Rows are points. To make a cloud, some directions were put in groups of two or more. Within a group, all points are equally far from the middle, so they leave a hole (a ring in 2 directions, a hollow ball in 3). The other directions are filled evenly. Then the cloud was stretched, turned, moved and blurred a little. How many holes are there, and how many directions does each take, smallest first?
(in the rows, 128 means zero)

Cloud, 14 rows:
[[142 103]
 [ 99 130]
 [121  91]
 [111  90]
 [148 168]
 [141 169]
 [126 165]
 [157 161]
 [137 169]
 [121  90]
 [ 97 106]
 [116 158]
 [135  96]
 [122  90]]
Holes: 1 (2)

Cloud, 13 rows:
[[141 149]
 [123  97]
 [135 147]
 [132  91]
 [177 150]
 [116 121]
 [116 108]
 [149  88]
 [189 139]
 [171  95]
 [122  98]
 [124 137]
 [150  88]]
Holes: 1 (2)

Cloud (21 x 3):
[[175 109 140]
 [163 134 141]
 [105 149 107]
 [137  84 155]
 [ 99 136 101]
 [172 126 139]
 [167 113 152]
 [123  80 141]
 [133 105 166]
 [122  84 151]
 [ 99  96 141]
 [160 108  98]
 [109  93 149]
 [110 135 155]
 [177 110 122]
 [135  79 116]
 [ 87 123 118]
 [140 151 138]
 [111  85 120]
 [163  83 142]
 [165  84 124]]
Holes: 1 (3)

Cloud:
[[168 138 142 136]
 [131 149 153 122]
 [124 153 137 106]
 [167 121 141 164]
 [105 180 125 130]
 [163 137 186 113]
 [130 156 140 151]
 [115 161 172 129]
 [155 133 173 101]
 [ 81 143 136 119]
 [138 140 139 120]
 [182 133 134 160]
 [179 115 170 169]
 [ 88 166 140 102]
 [175 105 104 131]
 [127 148 129 154]
 [175 116 150 161]
 [ 89 114 121 164]
 [131 103  92 125]
 [115 118  83 148]
 [143 163 154 153]
 [142 127 109 183]
 [125 140 106  89]
 [ 72 129  96 107]
 [150  99 106  93]
 [ 85 136 156 125]
 [ 87 152 139 145]
 [108 158 145 110]
 [ 97 121  75 119]]
Holes: 0

Cloud (55 x 6):
[[140 102 111  92 120 171]
 [114 155 156 106 178 124]
 [101 135  95 160 116 100]
 [129 141 115  92 190 141]
 [127  86  83 105 126 115]
 [154 117 129 151  69 122]
 [138 118 178 105 149 114]
 [136 122 178 156 145 150]
 [150 120 107 180  95 140]
 [115 120  66 149 145 118]
 [112 126 110 124  81 148]
 [116 160 155 111 116 148]
 [ 93 141 105 181 120 135]
 [103  87 141 112 166 165]
 [149  88  85 144 119 159]
 [101 111 167 130 123  90]
 [152 118 181 128 137 132]
 [ 73 137 101 146 113 127]
 [160 106 149 106  98 115]
 [154 104 146  90 112 115]
 [ 96 119 111 101 194 145]
 [127 101 152 164 127  98]
 [141 153  89 131 166 156]
 [116 147  96 170 111 109]
 [133  84 104 152 111 104]
 [136  90  97 115 125 169]
 [126 126 141  74 177 129]
 [133 117 147 143  75 127]
 [165 121 102 172 111 149]
 [122 162 134 104 176 143]
 [ 95 133 167 117  99 152]
 [156 119  73 163 114 161]
 [ 81 138  99 147 107 124]
 [117 104 140  99 108 157]
 [ 98 126 128 104 127 180]
 [112 111 146 157 181 118]
 [ 99 142  96 145  91 120]
 [142 130 105  65 162 127]
 [127 143 103 163  77 123]
 [132 149  90 165 143 124]
 [125 141 154 142  84 134]
 [120  88 127 117 177 154]
 [ 90 106 106  95 166 132]
 [ 88  85 129 119 171 142]
 [129 153 130  84 163 128]
 [143 132 122 161  71 127]
 [ 85 128 108 114 123 108]
 [159 108 138 112 179 136]
 [111 143  93 133 179 153]
 [153 103 137  71 142 133]
 [ 97 113  97 157 140 103]
 [ 94 143 109 141 187 150]
 [105 141 110  80 142 128]
 [ 97 133 123 123 116  93]
 [140 139  95 125  68 131]]
Holes: 2 (2, 3)
